Rows are points. Each table stands for the endless flat space through its points: a line for two points, a plane for three, and so on. The two share one point or none. Which?

First, 2 rows:
-0.020,-0.127,-0.245
-0.032,-0.153,-0.165
Second:
-0.014,-0.169,-0.047
-0.030,-0.167,-0.099
They share: -0.038,-0.166,-0.125

First (2 x 8):
0.175,0.035,-0.059,0.142,0.036,-0.004,-0.027,0.036
0.200,0.023,-0.073,0.156,0.062,0.028,-0.035,0.044
Second, 3 rows:
0.161,0.054,-0.007,0.116,0.051,-0.026,0.019,0.039
0.166,0.054,-0.041,0.107,0.011,-0.021,0.040,0.011
0.143,0.033,-0.223,0.125,-0.192,-0.041,-0.032,-0.078
They share: 0.150,0.047,-0.045,0.128,0.010,-0.036,-0.019,0.028

First, 3 rows:
0.204,-0.101,0.199,-0.070,0.129,-0.044,0.050,-0.210,0.041,0.100,-0.175,-0.164
0.155,-0.126,0.148,-0.119,0.144,-0.057,0.036,-0.202,0.088,0.048,-0.189,-0.191
0.226,-0.111,0.212,-0.038,0.119,-0.065,0.049,-0.187,0.025,0.126,-0.152,-0.128
Second, 3 rows:
0.222,-0.241,0.079,-0.065,0.132,-0.150,-0.056,-0.184,0.162,0.123,-0.218,-0.047
0.142,-0.282,-0.001,-0.153,0.222,-0.198,-0.179,-0.258,0.155,0.133,-0.210,-0.104
0.302,-0.165,0.197,0.027,0.030,-0.074,0.108,-0.074,0.156,0.083,-0.208,-0.017
They share: no point

First, 3 rows:
-0.129,0.181,-0.089,0.039,-0.061,-0.138,-0.008,-0.105,-0.091,-0.011,-0.050,0.053,-0.175,0.014,-0.093,-0.109,-0.046,-0.162
-0.119,0.111,-0.138,0.133,-0.097,-0.156,0.096,-0.157,-0.087,-0.050,-0.175,0.145,-0.086,0.023,-0.158,-0.125,-0.015,-0.108
-0.081,0.193,-0.158,0.117,0.035,-0.078,0.070,-0.177,0.017,0.082,-0.167,0.179,-0.106,0.113,-0.210,-0.073,0.005,-0.078
Second, 4 rows:
-0.091,0.164,-0.246,-0.008,0.071,-0.231,-0.070,-0.238,-0.123,0.048,-0.021,0.194,-0.283,0.126,-0.237,0.043,0.042,-0.132
-0.052,0.011,-0.081,0.059,-0.117,-0.142,0.062,-0.130,-0.089,-0.148,-0.303,0.105,0.062,0.100,-0.024,-0.127,-0.216,-0.022
-0.120,0.195,-0.235,0.023,0.047,-0.214,-0.036,-0.204,-0.079,0.074,0.011,0.157,-0.310,0.088,-0.262,0.011,0.080,-0.172
-0.172,0.157,-0.042,0.191,-0.179,-0.108,0.223,-0.029,0.082,-0.019,-0.116,-0.075,-0.086,-0.066,-0.227,-0.212,0.040,-0.223
They share: no point

First, 3 rows:
0.020,0.144,-0.139,-0.191,0.111,0.123,0.222,0.114,-0.132,0.180,-0.317,0.133,-0.183,0.014,-0.163,0.052,0.172,0.250,0.017,0.247,-0.096,-0.001,0.013,0.056
0.057,0.009,-0.077,-0.260,0.068,-0.012,0.071,0.165,-0.091,0.154,-0.159,0.211,-0.240,-0.056,0.027,-0.023,-0.008,0.200,-0.008,0.100,-0.060,-0.168,0.056,-0.031
0.136,-0.046,0.077,-0.183,-0.013,-0.117,-0.096,0.222,-0.154,0.032,0.027,0.147,-0.159,-0.126,0.227,-0.128,-0.158,0.060,-0.133,-0.039,0.072,-0.357,-0.013,-0.150
Second:
0.100,0.106,-0.012,-0.212,0.056,0.031,0.041,0.170,-0.193,0.072,-0.195,0.112,-0.142,0.008,0.018,0.010,-0.005,0.183,-0.052,0.142,0.022,-0.145,-0.004,0.002
0.090,0.110,-0.014,-0.282,0.098,0.071,-0.043,0.170,-0.207,0.084,-0.179,0.162,-0.122,0.094,0.074,0.078,-0.081,0.267,-0.078,0.160,0.072,-0.099,0.082,0.072
They share: no point

First:
-0.170,-0.034,0.139,0.243,-0.012,0.004,-0.021,0.095,-0.104,0.076,-0.162,0.158,-0.042,-0.037,-0.190,0.171,-0.126,0.020,-0.119,0.130,0.161,0.027,0.166,-0.061
-0.187,-0.070,0.175,0.325,0.036,0.010,0.013,0.045,-0.108,-0.077,-0.093,0.198,-0.065,0.026,-0.228,0.037,-0.100,-0.029,-0.056,0.128,0.028,0.078,0.091,-0.095
-0.230,-0.129,0.179,0.433,0.123,0.014,0.064,-0.025,-0.179,-0.114,0.018,0.198,-0.147,0.078,-0.235,-0.039,-0.096,-0.110,0.036,0.160,0.006,0.082,0.016,-0.176
-0.089,-0.138,0.099,0.066,-0.150,0.105,0.029,-0.021,0.109,-0.120,-0.171,0.035,-0.160,-0.161,-0.060,-0.129,0.031,0.029,-0.006,0.068,-0.052,0.199,-0.049,0.065
Second, 4 rows:
-0.140,-0.155,0.335,0.300,-0.079,-0.129,-0.126,0.173,-0.121,0.016,-0.223,0.162,-0.220,0.049,-0.171,0.087,-0.002,0.093,0.039,0.007,0.107,0.165,0.145,0.041
-0.092,-0.257,0.242,0.189,0.131,0.090,-0.117,0.014,-0.088,0.034,-0.235,0.105,-0.163,-0.173,-0.168,-0.045,0.052,0.006,0.069,0.205,-0.076,0.114,0.034,-0.127
-0.095,-0.179,0.119,0.108,0.017,0.153,-0.018,-0.031,0.008,0.040,-0.139,0.039,-0.163,-0.182,-0.069,-0.051,-0.029,-0.081,0.003,0.154,0.023,0.156,0.031,-0.082
-0.135,-0.062,0.062,0.122,-0.169,0.078,0.067,0.009,0.051,0.009,-0.066,0.031,-0.175,-0.074,-0.022,0.009,-0.105,-0.071,-0.063,0.032,0.168,0.182,0.060,0.036
They share: -0.139,-0.117,0.107,0.170,-0.063,0.065,0.026,0.003,-0.012,-0.018,-0.129,0.073,-0.149,-0.102,-0.105,-0.011,-0.037,-0.003,-0.021,0.110,0.059,0.118,0.019,-0.018
